Rows are points. Each copy is the shape, with its points in the same order, stretched, turned, moved and blurred by noise. Is it also mirrored, or only turned?

Shape (5 x 2):
4.0; 0.3
-1.1; -1.3
2.4; -0.1
-4.8; 3.8
3.3; -0.9
Copy 1 (5 x 2):
-1.6; -1.3
1.0; 1.3
-0.9; -0.7
-0.9; 5.6
-0.7; -1.3
Copy 1 is: mirrored
Copy 2 (5 x 2):
0.1; 5.6
-3.2; -0.9
-0.8; 3.1
4.2; -7.1
-1.8; 4.5
Copy 2 is: mirrored
Copy 3 (5 x 2):
3.3; 2.6
-1.1; 0.6
2.0; 1.5
-0.3; -4.0
2.6; 2.6
Copy 3 is: mirrored

Shape (5 x 2):
5.6; 1.4
-1.8; -1.1
1.5; -2.3
2.3; 1.7
-1.9; -1.5
Copy 1 (5 x 2):
-2.9; -5.7
2.8; 2.7
2.1; -1.2
-1.6; -1.8
3.1; 2.8
Copy 1 is: mirrored
Copy 2 (5 x 2):
-2.1; -6.7
0.1; 2.9
-2.9; -0.7
0.0; -2.9
-0.7; 2.9
Copy 2 is: only turned
Copy 3 (5 x 2):
-7.2; -0.1
2.5; -0.5
-1.5; -3.0
-2.5; 1.9
2.8; -0.8
Copy 3 is: mirrored

Shape (9 x 3):
2.7; 0.4; 2.1
2.4; 1.3; -1.2
3.2; 2.1; 1.1
1.9; 0.8; 0.0
0.5; -2.8; 0.2
0.0; 0.4; 2.3
1.2; 1.3; 0.7
2.6; 2.1; -0.6
-8.7; -3.2; 1.1
Copy 1 (9 x 3):
-0.4; 1.8; 4.4
1.9; 0.8; 3.2
1.7; 3.1; 5.0
0.6; 1.0; 2.7
-2.6; -2.1; 0.9
-1.5; 2.7; 1.8
0.4; 1.7; 2.5
2.6; 2.0; 3.4
-6.4; -0.9; -8.2
Copy 1 is: only turned
Copy 2 (9 x 3):
1.4; 2.6; -2.9
-1.5; 1.2; -3.6
-0.2; 4.1; -4.3
-0.7; 1.3; -2.8
0.7; -2.9; -0.4
1.4; 2.2; -0.5
-0.6; 2.4; -2.2
-1.7; 2.5; -3.9
1.6; -4.7; 8.0
Copy 2 is: only turned
Copy 3 (9 x 3):
2.5; 3.0; -2.3
-0.4; 4.1; -2.0
1.5; 4.9; -1.6
0.8; 3.4; -1.3
0.7; -1.4; -1.7
2.5; 1.1; 0.8
1.1; 2.9; -0.2
-0.2; 4.5; -1.3
-0.7; -6.3; 7.4
Copy 3 is: only turned

Shape (10 x 4):
-4.4; -2.7; -1.2; 4.4
1.8; 4.5; -0.6; -0.2
0.7; 0.5; 2.9; 1.0
0.4; -2.1; -2.8; -1.9
-4.5; 4.6; 1.1; 2.9
-1.1; -2.0; 0.7; -2.0
0.6; -2.1; 2.0; 0.5
1.5; 0.0; 0.7; 3.2
-2.0; 4.7; 3.4; 1.1
-1.0; 4.2; -3.5; 5.2
Copy 1 (10 x 4):
0.3; -3.9; -0.9; 1.5
-1.3; 1.9; 0.0; -2.7
-2.2; 0.5; 2.7; -0.5
2.7; 1.8; -0.6; 2.4
-0.2; -2.8; 0.8; -4.1
2.0; 0.3; 2.1; 1.8
-1.1; 0.1; 2.6; 1.5
-3.1; 0.4; 0.2; 0.7
-1.7; -1.1; 2.7; -4.0
-2.3; -1.3; -4.3; -2.5
Copy 1 is: only turned
Copy 2 (10 x 4):
-4.0; 4.2; 3.7; 1.4
1.7; -2.2; -4.8; 2.4
-3.6; -2.3; -1.7; 2.8
0.9; -0.8; 1.7; -4.0
-0.4; 2.0; 0.3; 8.3
-0.9; -1.9; 3.2; -0.6
-4.3; -1.8; 0.1; -0.1
-3.6; -0.7; -3.3; 1.3
-1.2; -0.8; -1.1; 8.1
0.5; 3.5; -4.9; 3.4
Copy 2 is: only turned
Copy 3 (10 x 4):
1.0; -1.7; 7.1; 5.7
-2.6; 2.2; -3.1; -0.5
2.3; -2.3; -1.8; 2.3
-0.3; -3.3; 4.0; -2.5
0.3; 4.7; -0.1; 5.4
3.3; -3.9; 2.5; -0.4
2.8; -4.6; 1.0; 1.8
-0.8; -2.0; -0.4; 3.4
1.8; 3.0; -3.7; 4.0
-6.0; 4.7; 1.0; 4.7
Copy 3 is: only turned

Shape (12 x 6):
-4.0; -1.9; 0.9; 3.2; 0.6; -3.5
-3.2; 0.8; 1.9; 3.1; 0.0; 2.4
1.4; 0.0; 2.8; -4.5; 0.7; 1.2
3.6; -3.7; 3.1; -4.4; -0.4; -1.7
3.0; -2.7; -4.3; -0.1; 3.7; 2.7
-3.7; 1.5; -2.7; -1.6; 3.5; -0.4
-1.8; -1.8; 4.1; -4.3; -3.7; -5.6
-4.5; 1.2; -0.6; 2.8; -1.3; -3.9
0.9; 1.7; -1.0; -2.7; 1.5; 0.1
0.4; -1.5; -0.6; -2.9; -4.0; -4.4
-4.7; 2.8; 4.2; 0.3; 2.6; -4.3
0.9; 0.4; -1.8; -0.2; -0.8; -2.9
Copy 1 (12 x 6):
3.0; 3.9; 3.4; 2.3; -1.1; 2.9
2.2; 1.3; 3.8; 0.4; -0.4; -1.6
-4.8; 1.4; -1.5; -0.9; -0.7; -0.5
-3.6; 1.8; -3.7; 3.0; -0.9; 1.0
1.8; -6.6; -0.7; 1.6; 0.4; 1.7
-0.7; 0.1; 3.4; -4.1; -0.4; 2.8
-3.6; 7.8; -2.8; 0.0; -2.2; 3.0
2.7; 4.4; 2.8; -0.3; 0.8; 2.7
-1.3; -0.9; 0.0; -2.9; 1.6; 1.1
-0.4; 3.8; -4.1; -0.5; -0.8; 2.9
-2.7; 6.3; 5.0; -0.6; 2.5; 2.7
1.5; 1.1; -1.3; 0.7; 1.3; 1.8
Copy 1 is: only turned
Copy 2 (12 x 6):
-2.0; 3.0; 3.9; 2.8; 2.4; -1.6
-1.2; 5.5; 1.3; -2.4; -1.0; 0.1
-0.3; 0.7; -2.6; 0.6; -3.7; -5.5
-1.7; -2.5; 1.8; 3.0; -4.9; -4.9
-2.5; -5.3; 2.3; -3.7; 3.3; -2.4
0.4; 1.6; -3.1; -0.2; 5.0; -4.9
-2.1; 2.1; -0.9; 7.0; -3.9; -2.6
-1.4; 3.9; 0.3; 2.0; 3.1; 1.5
0.8; -1.3; -1.8; -1.1; 0.8; -3.3
-2.5; -1.5; -1.9; 4.7; -0.2; 0.9
1.8; 7.1; 0.8; 3.2; 0.0; -5.2
-1.1; -2.0; -0.3; 1.4; 2.0; 0.3
Copy 2 is: only turned
Copy 3 (12 x 6):
-3.4; -3.3; -2.4; -2.8; 0.0; 0.7
-4.1; -2.2; 1.5; -1.0; 1.7; -0.5
2.8; -1.4; -0.5; 0.3; 2.0; -2.7
5.6; 1.0; -1.7; -0.8; 1.0; -0.3
1.2; 1.0; -0.8; 5.8; -2.7; 4.7
-1.9; -5.8; -1.9; 2.0; -1.4; -0.3
2.8; -3.0; -1.6; -6.2; 0.7; -4.0
-4.6; -3.9; -1.2; -2.9; -1.6; -1.4
0.3; -1.4; -1.1; 2.1; -0.7; -1.3
2.6; -1.1; -0.9; -3.4; -3.1; -1.7
-3.5; -5.6; -3.8; -2.8; 2.9; -3.4
-0.6; 0.1; -1.6; 0.2; -2.9; -0.4
Copy 3 is: mirrored
Copy 4 (12 x 6):
1.3; -0.3; 3.8; -2.3; 1.6; 4.1
0.0; 5.1; 3.4; -0.9; 1.0; 1.6
-1.4; -1.8; 0.9; 5.8; -0.7; -1.5
0.5; -6.6; 1.2; 5.5; 0.2; -3.4
5.2; 2.3; -3.6; 4.9; 2.7; 0.8
-0.2; 1.8; -0.2; 3.0; -1.3; 5.7
-1.9; -9.6; 4.2; 0.4; -3.5; -0.3
-0.1; 0.9; 1.8; -5.2; -0.7; 3.9
-1.0; 0.3; -2.7; 2.8; -0.6; 0.3
1.1; -7.4; 0.7; -0.9; -3.3; 0.2
-5.1; -0.3; 2.7; -1.0; 1.2; 4.5
0.6; -1.7; -2.4; -1.3; 0.0; 1.2
Copy 4 is: mirrored

Shape (10 x 6):
-2.9; -1.5; 2.9; -2.7; -0.9; -0.7
-1.7; 0.0; -1.1; 0.5; 0.2; -2.3
-3.0; 0.1; -1.1; -2.4; 0.7; 2.9
10.3; -0.4; -0.4; -1.5; 1.6; -2.3
-1.6; 1.7; 0.2; -0.3; 1.7; -2.6
-3.1; -0.9; 0.6; 2.4; -3.4; -1.3
-2.4; 1.1; -0.9; -2.7; -2.2; 0.4
-0.5; -2.0; -0.5; -0.4; 1.3; -1.4
6.2; 1.4; 1.9; -1.6; 0.4; -2.8
-2.7; 1.3; 4.4; -1.8; 0.0; 6.1
Copy 1 (10 x 6):
0.3; -2.3; -2.7; 5.1; 3.4; -0.6
-0.9; 0.4; 1.5; 1.4; 0.1; -0.4
-3.4; -1.3; -1.8; 2.6; 3.5; 0.3
6.2; -2.6; -5.9; -4.2; -3.5; 0.5
-1.2; 1.4; -1.0; 1.8; -1.4; -1.2
-0.3; -2.6; 3.0; 2.8; 1.0; -0.7
-2.9; -0.7; -0.6; 2.7; 2.0; 2.0
1.6; -0.7; -0.6; 1.1; 1.3; -1.2
3.8; -1.8; -5.2; 0.6; -3.6; 0.3
-3.3; -5.6; -6.5; 4.7; 4.8; -2.4
Copy 1 is: only turned
Copy 2 (10 x 6):
-0.9; 0.5; -2.1; 1.8; -2.3; -1.7
1.6; 1.4; 3.2; 1.1; -1.0; -0.8
1.0; -6.0; -1.3; 0.7; -3.2; -3.2
-9.0; 1.9; 0.5; -0.8; 6.2; 1.8
-1.1; 1.8; 3.6; 2.0; -2.8; -1.2
3.6; 2.9; 1.1; -0.8; -2.7; 0.0
0.4; -2.5; -0.3; -0.5; -2.3; -4.1
1.3; 0.3; 0.4; 1.2; 0.8; -0.3
-8.7; 3.0; 1.6; 0.3; 1.1; 0.9
-4.6; -6.1; -4.7; 1.0; -7.1; -1.8
Copy 2 is: mirrored
Copy 3 (10 x 6):
-1.4; -1.2; 0.8; 6.0; 1.0; 2.8
-1.9; 0.0; 2.1; 1.3; -1.2; -2.8
0.9; -0.1; -3.2; 5.0; 2.1; -2.2
-3.2; 9.7; -2.6; -6.9; -7.9; 2.3
-1.7; -0.5; 0.5; 2.2; -3.9; -2.4
0.2; -1.8; 6.2; 2.1; 2.7; -0.5
0.7; 2.9; 0.0; 5.4; 0.8; -2.1
-4.2; -0.1; -0.2; 1.3; -1.3; 0.2
-1.3; 6.3; -0.9; -2.6; -7.0; 2.2
7.0; -2.6; -5.0; 4.9; 2.4; 1.5
Copy 3 is: mirrored
Copy 4 (10 x 6):
-4.4; -0.9; 0.8; -0.1; -0.2; -1.1
0.5; -0.9; 0.6; 1.8; 1.4; -0.4
-1.8; -2.7; 0.3; -0.7; -1.4; 2.0
1.0; -3.2; -0.1; -6.0; 5.2; 0.1
0.8; -3.0; -1.2; 2.4; 1.0; -1.0
-1.6; 4.7; 0.4; 1.3; -0.6; -1.3
-2.9; 0.0; -0.6; 0.6; 0.1; 1.1
-0.9; -2.6; 2.7; -0.5; 1.3; -0.3
0.1; -1.9; -2.3; -2.7; 3.5; -1.4
-3.1; 0.2; -3.6; -2.5; -5.1; 0.0
Copy 4 is: mirrored

Shape (12 x 8):
-5.7; -1.9; -0.6; -1.7; 3.0; 1.6; 3.4; 1.8
-0.8; -3.1; 1.2; -3.2; 0.6; -1.2; -2.1; -2.6
-1.9; 3.1; -0.6; -1.0; 1.9; 2.7; 0.5; -2.1
-1.9; -1.0; 2.8; 1.9; 1.0; 1.2; -2.6; 1.9
1.5; -2.2; 2.6; 2.1; 3.9; -1.2; -0.1; -1.3
0.4; -0.6; -2.3; 4.5; -2.1; 0.6; 0.1; -1.1
-1.0; 5.6; -2.3; -1.4; 2.4; -0.2; 4.0; 1.0
1.1; -1.4; 5.8; -0.5; -1.9; 4.8; 1.7; -0.4
-4.0; -1.6; -3.2; 4.2; -2.9; -0.8; -0.6; 1.8
-3.3; 2.5; -2.6; -4.2; 0.5; -2.6; -2.2; -4.1
2.5; -0.4; 2.3; 4.6; -2.7; 0.0; 4.6; -0.7
3.0; -4.6; -2.2; -1.4; 0.7; -1.5; -0.1; -0.4
Copy 1 (12 x 8):
1.7; -1.9; 1.5; 2.4; 0.7; 0.5; 6.5; 6.2
-3.5; -5.1; 2.1; 2.2; -1.7; -1.4; 1.4; 0.3
1.4; -1.0; 3.7; -0.8; 2.9; 2.1; 1.6; 0.6
-3.5; 1.0; 1.4; 1.6; 0.3; -2.6; 3.7; -0.2
-4.7; -0.2; 1.7; -0.6; -2.9; -1.3; 0.7; 4.0
-0.6; 1.1; -0.6; -2.8; 3.2; -2.3; -1.1; 3.9
4.7; 1.9; 1.3; 0.1; 1.8; 4.5; 0.8; 2.2
-8.0; -0.3; 0.3; 1.3; 1.6; 3.1; 4.0; -2.0
1.7; 0.9; -0.8; 0.8; 3.8; -3.7; 0.8; 5.7
3.9; -4.1; 4.7; 3.2; 1.1; 1.5; -1.3; -0.2
-5.8; 2.1; -1.6; -1.0; 2.0; 1.8; -2.8; 5.4
-1.4; -2.9; -2.2; -0.5; -3.7; -3.1; 0.9; 2.7
Copy 1 is: only turned
Copy 2 (12 x 8):
-1.3; -3.0; 0.1; -2.9; -1.7; 4.0; 5.7; 3.0
1.9; -1.7; 4.6; 2.5; 0.3; 0.6; 1.2; -1.9
-1.2; -0.2; 0.2; 3.0; 2.6; -2.7; 5.0; -0.6
-5.2; -1.4; 6.0; -1.6; -1.6; 2.0; 0.2; -1.2
-0.1; -1.6; 1.4; -3.7; -0.1; 1.5; -1.6; -3.8
-1.6; 1.7; 0.2; 1.4; -5.4; -3.1; -2.5; 0.8
0.9; 0.6; -4.3; 2.2; 5.8; 2.6; 3.2; 2.3
-5.1; -5.7; 3.5; -5.2; 1.9; -3.9; 0.6; 1.2
-2.5; 3.3; 2.8; 1.3; -8.2; 1.5; -1.3; 3.0
4.4; 4.0; 2.5; 9.0; 3.2; 0.0; 4.7; -0.3
-1.3; 0.6; -1.4; -6.6; -1.1; -2.6; -4.4; 2.7
2.7; -4.2; -0.8; 2.8; -2.7; 2.6; -3.5; -1.4
Copy 2 is: only turned
